Each row of a before or after table is a point. The points were changed in one or more steps. Then noise was added and the rows were shuffled. The steps act on columns, c1 being the first. Write out the steps. A step turns or swaps two columns, mirrors them in a line or flattens them onto one, adds a multiple of one to another, or multiplies or shifts one. Angles are multiples of 10 degrees, from the lower column toward the higher: turns from -170 to 170, lines from 10 to 170 but not 90. Use the fewest steps. Two steps may share a column if one is a turn and the other turns, adds or multiplies; they go together, in the order done. Otherwise the lowest column goes first.
In the rows, zero is written as 128.

Before (14 x 3):
[[169 215  91]
 [ 69 178 166]
 [108 195 165]
 [ 80 185 100]
 [119 152 125]
 [160 156 189]
 [108 145 132]
 [143 138 180]
 [ 94 182 118]
 [ 85 109  97]
 [ 96 152  98]
 [145 206 167]
 [170 101 159]
 [100 102 161]]
After (14 x 3):
[[111 207 185]
 [ 94 132  90]
 [ 94 197 103]
 [ 76  95 121]
 [167 172 117]
 [170 141 138]
 [147 134 114]
 [137  94  90]
 [ 75 148  92]
 [124 188  89]
 [183 179 128]
 [162 166  64]
 [181 102 136]
 [138 141 126]]
Steps: turn c1 and c3 by 150 degrees; shift c2 by -10

Before:
[[ 88 137 117 178 135 130 136 142]
 [126 108 130  96 148 121 113 120]
 [139 113 161 133 158 149 109 101]
 [111 189 154 110 180 138  91 127]
 [ 94 123 166 145 151 140 109 183]
 [160 118 134 146 148 124 126 167]
 [144  97  88 154 163 138  93 165]
 [130 194 139 149 181 134 103 186]
 [ 97 129 161 114 175 132 155 106]
 [107 149 154 208 166 108 113 119]
 [150 136 156 129 175  96 121 125]]
After:
[[165 118 135  42 150 116 127 125]
 [130 195 154   9 182 147 102 118]
 [146  98 104  38 166 161  93 134]
 [147 136 159 130 174  31 118 129]
 [ 89 136 112  56 136 135 132 167]
 [105 150 159  65 166  71 114 200]
 [130 107 140 176 149 110 117 101]
 [139 112 172 173 157 190 109 143]
 [112 187 173 150 179 158  89 113]
 [ 95 124 176  17 156 165 112 116]
 [ 98 134 147 179 176 140 157 125]]
Steps: add -0.5 times c7 to c3; turn c4 and c8 by 120 degrees; multiply c4 by 2; multiply c6 by 3

Before:
[[183 111 136 171 176 119  78 116  81 157 171 186]
 [117 158 158  77 195 159  73 131 148 100 157  93]
 [102  73 148 186 108 102  89 113  87 150 189 135]
 [ 97 109 112  51 183 130 165 195 117 106  80 120]
 [104 107 114 138  75 123  85 125  88 216 152 193]
 [176 118  97 163 105 111 114 158 125 136 104 133]
 [117 134 153 114 189 204 134 191 152  33 139 143]
 [130  86 118 114 156 169 193 186 165 141 148 125]
 [132 189 123 163 177 141 102 143  79 115 178 114]
 [132 132  68 158 163 106  86 108 119 122 176 165]
 [200 145 108 178 132 185 138  55  74  67 140 123]
 [ 83 166 200  75 118  71 120 117 132 147 164 172]
 [151 111 101 119  74  71  67 132  59 169 217 156]]
After (13 x 12):
[[131 142 121 164 169 167 104 100  59 131  92 121]
 [138 129  60 125 165 180  83  92 114 123 123 165]
 [ 88 128 227 101 111 190 128 171 102 154 157 172]
 [114 167 169 106 198 131  73 175 115 148  91  98]
 [121 118 118 181 157 131 193 167 187 135  83 127]
 [183  73  96 137 177 164  73  72 110 103 115 178]
 [112 232 162 193 194  96 133 166 135  96  59 143]
 [171 116  64 175  98 119 110  97 141 126 150 139]
 [106  86 170 128 112 194  93  75 144  86 110 137]
 [150  61  88 128  75 235  72 134  98  96 136 156]
 [197 164  54  80 128 112 143  55  80  67  78 121]
 [103 138 131 167 187  88 165 220 133 102 145 117]
 [103  34 136 130  75 157  85 117 118 141 114 188]]
Steps: add -0.7 times c1 to c3; turn c2 and c9 by -50 degrees; turn c2 and c10 by 60 degrees; turn c4 and c8 by -70 degrees; turn c6 and c11 by -120 degrees
